Rows are points. To make a cloud, some directions were put in groups of two or more. Within a group, all points are equally far from the middle, so they leave a hole (a ring in 2 directions, a hollow ball in 3). The other directions are filled evenly. Then the cloud was stretched, turned, moved and blurred a little. Count the holes, and give their numbers of directions, smallest first.

Cloud:
[1.4 4.8]
[2.7 3.1]
[-3.6 4.1]
[-1.3 5.0]
[-2.5 5.2]
[1.5 -1.3]
[-0.5 1.7]
[-1.0 7.7]
[-5.4 -1.1]
[2.3 1.1]
[0.3 4.2]
[1.9 -0.5]
[-0.8 -4.8]
Holes: 0

Cloud, 31 rows:
[2.2 -1.7 -0.5 5.9]
[-4.6 2.5 -0.9 1.2]
[-1.5 5.3 0.5 2.0]
[-1.6 0.6 1.3 -4.8]
[-1.7 0.7 2.4 -4.8]
[2.3 -1.3 -3.9 0.1]
[-2.8 0.1 8.1 1.8]
[3.9 -3.7 4.5 -0.6]
[-3.6 -0.4 7.4 -0.2]
[0.0 0.7 -2.8 -3.0]
[-2.8 1.3 8.0 0.8]
[0.3 4.6 -1.2 1.0]
[3.1 1.1 -3.0 1.7]
[3.9 -1.6 4.0 4.9]
[2.7 0.3 4.2 -3.7]
[-0.7 -3.1 7.4 3.1]
[2.8 -4.4 1.7 -2.5]
[2.0 -1.9 -0.7 5.9]
[0.2 -1.3 1.8 7.1]
[3.3 4.1 0.3 1.7]
[-4.5 0.7 0.0 4.5]
[2.5 0.3 4.1 -4.0]
[-2.4 1.9 -1.9 -2.6]
[-2.3 3.0 7.3 2.9]
[-3.9 1.6 -1.1 -2.2]
[-4.7 -0.5 4.0 -2.5]
[1.0 -2.1 -0.5 6.3]
[-2.5 1.2 5.0 -3.8]
[-0.8 0.3 0.4 -4.9]
[-0.9 4.5 6.6 1.0]
[-2.4 1.5 6.3 -2.8]
Holes: 2 (2, 2)

Cloud (48 x 6):
[-3.2 -2.8 3.8 -2.3 4.2 0.3]
[-5.1 0.5 -0.2 3.2 4.2 -5.3]
[1.6 4.2 -3.7 -2.7 -2.0 0.6]
[5.0 -3.5 0.5 3.0 -1.8 -3.9]
[3.4 -0.2 1.4 -7.5 1.9 1.9]
[-0.9 -4.8 4.9 1.5 1.1 -0.7]
[-1.3 -4.7 4.7 2.8 0.4 5.0]
[5.9 -0.3 3.2 4.3 -2.9 5.3]
[-3.3 0.9 0.8 7.3 -0.7 -1.2]
[-2.2 1.9 -1.2 -4.3 4.5 3.9]
[0.9 -0.8 -0.7 4.3 6.0 8.9]
[3.6 1.4 -1.4 1.0 4.8 0.2]
[-0.2 3.0 -0.5 6.4 1.2 1.9]
[-1.8 -1.7 2.6 0.0 1.2 -3.2]
[0.5 1.8 -1.2 -1.1 3.4 -1.2]
[-0.3 -4.5 -3.5 3.3 -2.8 6.4]
[4.9 -2.1 -4.3 -1.8 -2.6 -0.1]
[-3.4 3.6 -4.0 -0.5 -1.7 3.5]
[1.6 0.8 -0.3 8.2 -1.6 0.0]
[1.8 3.9 -3.3 -0.5 2.6 5.9]
[0.4 0.0 0.4 8.7 -4.1 -0.4]
[-3.4 -0.3 6.8 -1.0 0.8 2.2]
[-0.2 2.3 -0.6 3.9 1.8 4.3]
[0.2 1.3 4.3 0.0 1.7 4.3]
[-3.0 1.3 -3.8 -5.1 0.4 6.0]
[-5.4 -0.6 -0.3 -9.6 3.7 0.8]
[3.6 -5.2 -3.1 0.6 -1.6 -3.5]
[-2.0 -2.6 7.1 -1.9 2.1 -1.9]
[1.3 2.0 -1.9 -0.5 0.4 -4.3]
[0.1 4.7 -1.8 3.6 1.8 3.0]
[-5.5 1.2 -4.5 1.0 -2.4 -5.7]
[0.0 1.2 -1.2 -0.3 6.0 -1.9]
[-1.2 4.7 3.7 -1.2 0.1 2.4]
[1.2 -1.1 -5.8 -2.3 -3.2 5.9]
[-2.7 -2.3 -0.7 3.8 -4.9 -5.7]
[-5.3 0.9 -5.3 0.6 -3.6 -5.3]
[3.5 -0.2 -1.9 -2.5 -3.5 -2.2]
[-2.3 2.9 0.9 -4.5 4.0 -4.9]
[3.8 -1.5 4.0 4.1 -1.1 0.4]
[0.5 0.0 -5.0 4.6 -2.7 -1.3]
[-1.4 3.7 -1.7 -2.2 3.8 -2.1]
[3.9 1.8 3.3 1.9 3.4 -3.6]
[-0.1 1.3 -7.9 -1.9 -2.7 3.5]
[1.3 -0.4 -5.9 1.6 0.5 0.0]
[-3.2 -1.5 -0.6 2.1 6.1 -2.5]
[-3.0 -2.9 1.4 4.7 -5.3 -0.9]
[6.6 -2.7 -1.9 -2.0 -2.8 2.6]
[-1.4 -0.7 -1.8 2.7 0.7 2.0]
Holes: 0

Cloud:
[1.1 4.0 0.5 -5.2 1.4 2.3 4.5 -1.5]
[1.8 0.2 -0.2 -4.1 0.2 -3.3 -7.7 0.9]
[-2.7 2.0 1.7 -4.2 3.5 5.9 -2.8 4.0]
[-6.0 -4.1 0.1 0.9 1.8 5.1 1.2 0.1]
[-2.9 5.5 0.8 -5.9 -1.6 -2.7 -4.2 -0.9]
[-2.5 -3.0 -5.4 -0.7 3.2 -0.2 -4.0 -2.3]
[4.4 5.7 0.2 -2.0 -0.2 0.8 0.9 -4.2]
[-3.3 -1.2 6.5 -5.1 -4.2 0.8 0.3 -0.8]
[-0.9 4.6 1.7 -4.4 6.5 -0.5 0.7 -2.4]
[-1.9 0.7 3.5 -7.0 -2.1 -4.3 0.8 1.8]
[-2.8 2.3 -3.1 4.7 2.3 -0.2 1.2 -4.8]
[-1.8 5.5 1.5 -5.4 4.7 2.1 -3.2 -3.4]
[-4.3 -5.5 0.5 1.7 1.6 -1.6 2.7 -4.2]
[-1.4 -2.6 -0.8 -5.6 4.8 -3.3 0.7 -2.6]
[1.2 -0.7 6.1 -4.6 0.6 -6.1 0.5 -0.8]
[4.9 2.3 0.8 -4.2 0.3 3.3 -0.9 3.7]
[-1.1 -0.5 -0.8 -1.1 4.2 -4.6 -6.3 2.7]
[1.8 1.9 8.8 0.5 -0.8 3.3 -3.4 -3.6]
[4.0 0.8 -1.9 2.3 -0.4 2.0 1.4 -4.9]
[-6.0 -5.5 3.2 -1.7 2.5 -2.0 1.5 -1.2]
[-4.8 1.9 2.2 -6.5 4.8 -1.9 -4.5 -2.6]
[-3.8 -3.0 3.1 1.5 2.5 -5.9 -5.4 -0.7]
[-0.1 -1.6 2.5 0.6 -6.3 4.6 0.8 -2.0]
[-0.7 -2.5 -3.6 3.7 2.0 3.2 0.7 -4.0]
[-2.2 2.6 2.2 -1.5 -6.4 -1.2 1.8 -3.0]
[-4.9 0.8 5.9 4.0 1.1 -3.5 -4.8 -1.7]
[4.0 -3.2 3.1 2.5 -1.6 -1.0 -1.5 1.9]
[2.9 0.2 4.6 5.3 -1.1 0.4 1.6 0.9]
[0.6 0.3 7.0 1.9 2.0 -1.5 1.6 -6.3]
[-2.2 0.6 1.0 0.5 -1.5 4.3 3.5 -6.4]
[-0.3 -1.3 -2.7 -1.7 3.2 -3.9 -7.1 -2.3]
[-0.6 -4.0 3.6 -4.1 1.0 5.3 -5.5 1.6]
[-3.4 7.7 1.0 0.3 -0.8 -4.2 -1.5 -0.5]
[3.1 4.7 -0.6 2.5 2.8 -0.5 -3.5 -5.5]
[-1.3 -1.0 2.1 4.8 2.7 -4.7 1.8 0.9]
[3.1 -0.8 3.6 5.3 -2.1 0.0 0.7 1.2]
[-3.0 -3.4 -1.8 3.3 -0.9 -1.2 -5.5 1.8]
[2.8 4.4 0.1 -1.1 0.9 -4.7 -6.4 -1.8]
[-3.3 3.4 -0.6 4.3 0.2 -2.6 -2.3 -6.6]
[-1.1 -1.1 0.7 3.2 0.9 -7.1 1.9 -1.5]
[-1.2 -1.8 3.6 3.1 3.9 6.9 -3.2 -1.7]
[1.1 0.0 -3.9 2.9 -0.5 0.9 -5.2 2.1]
[3.9 6.2 -0.9 -2.8 0.0 2.2 -1.4 -3.5]
[2.2 -1.0 -0.6 0.8 -5.5 0.4 -1.7 2.0]
[-2.9 -2.9 5.9 -3.1 1.6 -6.6 -2.2 -2.6]
[2.1 5.2 4.7 1.5 0.0 6.0 -3.6 -0.1]
[-1.4 0.3 7.1 -1.2 1.7 0.5 -5.0 -7.5]
[2.8 -0.2 -0.4 3.3 -3.0 -0.5 -3.8 2.4]
[-2.3 -5.5 3.3 1.2 0.8 -5.0 0.7 0.7]
[-2.1 -4.1 -1.0 -5.2 1.5 3.4 2.9 1.7]
[-4.9 3.7 0.6 -2.5 4.0 4.3 -0.8 -4.1]
[-2.5 -3.6 1.4 0.7 -2.5 -6.0 -4.5 -3.0]
[-0.2 6.2 2.4 -1.7 1.0 -3.0 -4.8 4.0]
[3.1 2.6 6.5 0.8 -0.2 -5.2 -3.8 -3.5]
[-4.0 -5.2 -0.2 0.2 4.4 -3.8 0.1 -0.4]
[-2.5 3.5 8.5 -3.3 -1.5 -1.6 -0.9 0.8]
[4.2 0.6 3.4 4.6 1.8 4.2 -0.3 -1.5]
[-1.7 -2.9 5.4 1.3 -0.7 -4.5 -6.7 -3.6]
[-2.1 2.8 6.1 0.6 3.4 -4.1 1.9 1.4]
[4.3 0.6 -2.3 2.3 1.1 1.9 2.1 -3.0]
[-2.8 3.7 -2.2 0.9 0.7 5.7 -3.3 -4.1]
[-7.2 -2.5 1.0 3.3 2.3 3.2 0.4 -0.1]
[-1.0 1.7 0.5 2.7 4.5 -6.5 0.1 -2.9]
[-4.0 6.1 4.6 1.9 2.5 -4.4 -2.3 -1.3]
[-1.1 1.0 -1.8 1.7 -2.5 -5.4 -2.0 2.8]
[0.5 6.6 3.5 1.6 -0.8 -2.9 -1.6 -6.0]
[3.2 4.0 4.2 0.4 0.1 -0.2 4.8 0.2]
[-1.0 3.0 0.1 -4.3 -4.0 -0.2 0.7 -5.6]
[-4.0 -4.4 0.9 2.6 -3.3 1.4 3.1 0.6]
[-2.3 5.0 -2.2 0.6 1.5 -2.9 3.3 2.9]
[-2.7 -4.1 4.9 1.7 1.3 -1.9 -5.6 2.2]
[-4.9 3.0 0.6 -2.0 -1.0 2.5 0.7 5.0]
[-3.5 3.8 -1.9 1.4 -2.1 -5.0 2.4 -1.5]
[-0.8 1.5 0.0 1.3 1.8 -7.5 0.0 2.2]
[-0.5 -2.6 7.0 2.7 -2.9 -2.0 -3.4 -5.6]
[0.6 -0.8 5.2 3.8 1.1 2.5 -7.8 -1.8]
[-1.2 -1.0 -1.0 -5.8 -1.9 -0.4 -7.0 -2.0]
[-2.1 -4.5 5.6 2.7 2.6 3.8 0.0 1.3]
[1.4 5.6 -2.8 0.9 0.1 5.3 -3.2 0.3]
[-5.6 3.4 4.9 2.9 3.5 -1.9 -4.1 0.2]
[2.3 2.0 0.2 2.5 -2.6 -0.1 4.0 2.8]
[0.0 -0.3 -0.1 1.4 -5.8 -3.4 -3.0 -0.3]
[-8.3 2.1 -0.2 1.4 2.2 1.8 -2.7 -2.3]
[1.4 6.1 1.2 2.1 -1.7 2.3 -4.3 -5.2]
[-1.5 3.6 1.2 4.1 2.6 -0.1 3.4 -5.2]
[1.6 5.6 2.7 1.9 -0.2 6.5 -3.5 -0.8]
[-1.4 2.3 3.7 3.7 0.3 7.2 -3.5 0.7]
Holes: 2 (4, 4)
